Each row is a point. Each copy is the shape, with its points in the same order, turned, moved and blurred by noise. Some copies are also mirrored. Which?

Shape (7 x 3)
[[-12  19 -10]
 [ -1  -8 -17]
 [ -7 -42 106]
 [ 26  23 -10]
 [ 50  28 -18]
 [ 10 -56  28]
 [ 27  18  20]]
Copy 1 (7 x 3)
[[   5   -3   -3]
 [  -3  -10   23]
 [-121   -2  -40]
 [   8   27    8]
 [   7   59   28]
 [ -71   -8   28]
 [ -22   36   -1]]
Copy 1 is: only turned
Copy 2 (7 x 3)
[[ -1  17   3]
 [ 15  24 -15]
 [ 56 -93  12]
 [-25   8 -30]
 [-44  17 -46]
 [ 55 -24 -24]
 [-13 -11 -20]]
Copy 2 is: mirrored
Copy 3 (7 x 3)
[[-17  13  10]
 [-24  -8   4]
 [102 -39  -4]
 [-17  -4  44]
 [-34 -19  63]
 [ 16 -50 -19]
 [ 12  -7  53]]
Copy 3 is: mirrored

Shape (10 x 4)
[[ 28 -78 -20  55]
 [  9  29 -47   6]
 [-53 -48  65  -8]
 [-73 -31 -17  46]
 [  7  17 -53 -22]
 [-43 -55  27 -23]
 [ 12  76 -26 -12]
 [-12  70 -73 -17]
 [ -7 -33  66  10]
 [-67 -50  32   4]]
Copy 1 (10 x 4)
[[ 94 -17 -43  19]
 [ -4 -39  25 -16]
 [ -8  55 -73  44]
 [ -2 -36 -68  42]
 [ -3 -34  18 -35]
 [  7  53 -67   7]
 [-35 -16  69 -16]
 [-48 -59  50 -32]
 [ 18  61 -23  43]
 [ -6  29 -81  35]]
Copy 1 is: mirrored
Copy 2 (10 x 4)
[[ 24 -23 -78  29]
 [-40 -12   1 -44]
 [ 85  12  42  14]
 [ 40 -66  17  -5]
 [-45 -11   5 -12]
 [ 43  20  38  41]
 [-51   1  31 -75]
 [-71 -49  35 -50]
 [ 70  30  23  -6]
 [ 70 -26  46  20]]
Copy 2 is: mirrored

Shape (14 x 8)
[[ -24    5  -19   15  -31  -24   18   24]
 [ -44   47   43   -7  -30   11   22  -58]
 [  35  -70    2   60   28  -32   49   34]
 [   3  -82  -22  -19   92  -16   11    0]
 [ -99  -75   61   28   32  -30   29   61]
 [   2  -19  -24  -27   32  -29  -41  -48]
 [ -40   -5  -22  -81  -50  -26  -34    0]
 [-100  -53  -47  -21   32   28  -14   17]
 [  37  -22   49   26  -35  -21   25  -13]
 [ -27 -121   27   12   49   28    3  -47]
 [  13  -31   -9    8   55    7  -14   -8]
 [  18   40   -3  -21  -25   26   13   -4]
 [  22  -24   46    9  -26  -66  111   17]
 [ -12   -2   27   -4   20   -5   39   44]]
Copy 1 (14 x 8)
[[  37  -17  -13    9  -17  -28   26   28]
 [ -54   56   -8   19  -10  -24   56    3]
 [  91  -10  -14   83  -26   41   -6   -5]
 [  45    5  -36    2  -10   93  -52  -27]
 [  66   57  -65   16 -106  -16  -53   15]
 [  -8    9   -1   -4   54   29  -38  -11]
 [ -35  -24  -26  -44   18  -24  -18   57]
 [  28   26   -2  -82  -59   29  -36    2]
 [   3   -1    1   95   -9    2   17   30]
 [  18   68   17   32  -47   93  -64   12]
 [  16   -4   -3   21   -6   47  -27  -37]
 [ -31  -36   -4   16   -3    5   56    1]
 [  53   13  -85   96  -11    6   54   56]
 [  20  -14  -54   35  -51    6   14   -8]]
Copy 1 is: mirrored
Copy 2 (14 x 8)
[[  24  -45    3  -33   -2   -6  -11   12]
 [  -2  -29   40   60   28   41  -26   -1]
 [  27    5  -74  -28    8  -75  -24   59]
 [  76   28  -99   10    5  -54    3  -34]
 [  44  -59 -107  -14   15    7 -111   -3]
 [  36   12  -36   35  -37    0   44  -34]
 [  66  -46   -3  -18  -14   77   42  -29]
 [ 113  -28  -25   -6  -19   -2  -56  -72]
 [  -4    7  -25    7   11    8   -4   74]
 [  96   44  -77   63  -17  -16  -58   16]
 [  32   37  -42    6  -11  -32   -5  -26]
 [  11   11   40  -17   32   18   15   -4]
 [   5  -55  -53   -5   81  -24    1   88]
 [  11  -10  -38  -29   49   -5  -31   -4]]
Copy 2 is: mirrored
Copy 3 (14 x 8)
[[-15  17 -17   6 -16   6  10 -55]
 [-92  60 -45  25   8  30  34  23]
 [ 69  31  34  36  25  38 -19 -44]
 [ 17 -12  72 -16  83   6 -41  11]
 [ 43  43  -9 -99  39  87   2 -24]
 [-52  18  41  14  12 -31 -46  28]
 [-92 -18  27 -37 -39 -29  23 -13]
 [-57 -36  -8 -65  58  35 -47 -27]
 [  4  54  28  57 -34  45  23  -2]
 [-28  23  75  -6  60  93 -50  16]
 [  6 -12  18  22  30  12 -41  22]
 [-52 -12 -18  54 -11   0  28  -1]
 [ 29  77  31  37  12  24  84 -46]
 [ 19   0 -16   4  25  27  39  -4]]
Copy 3 is: mirrored
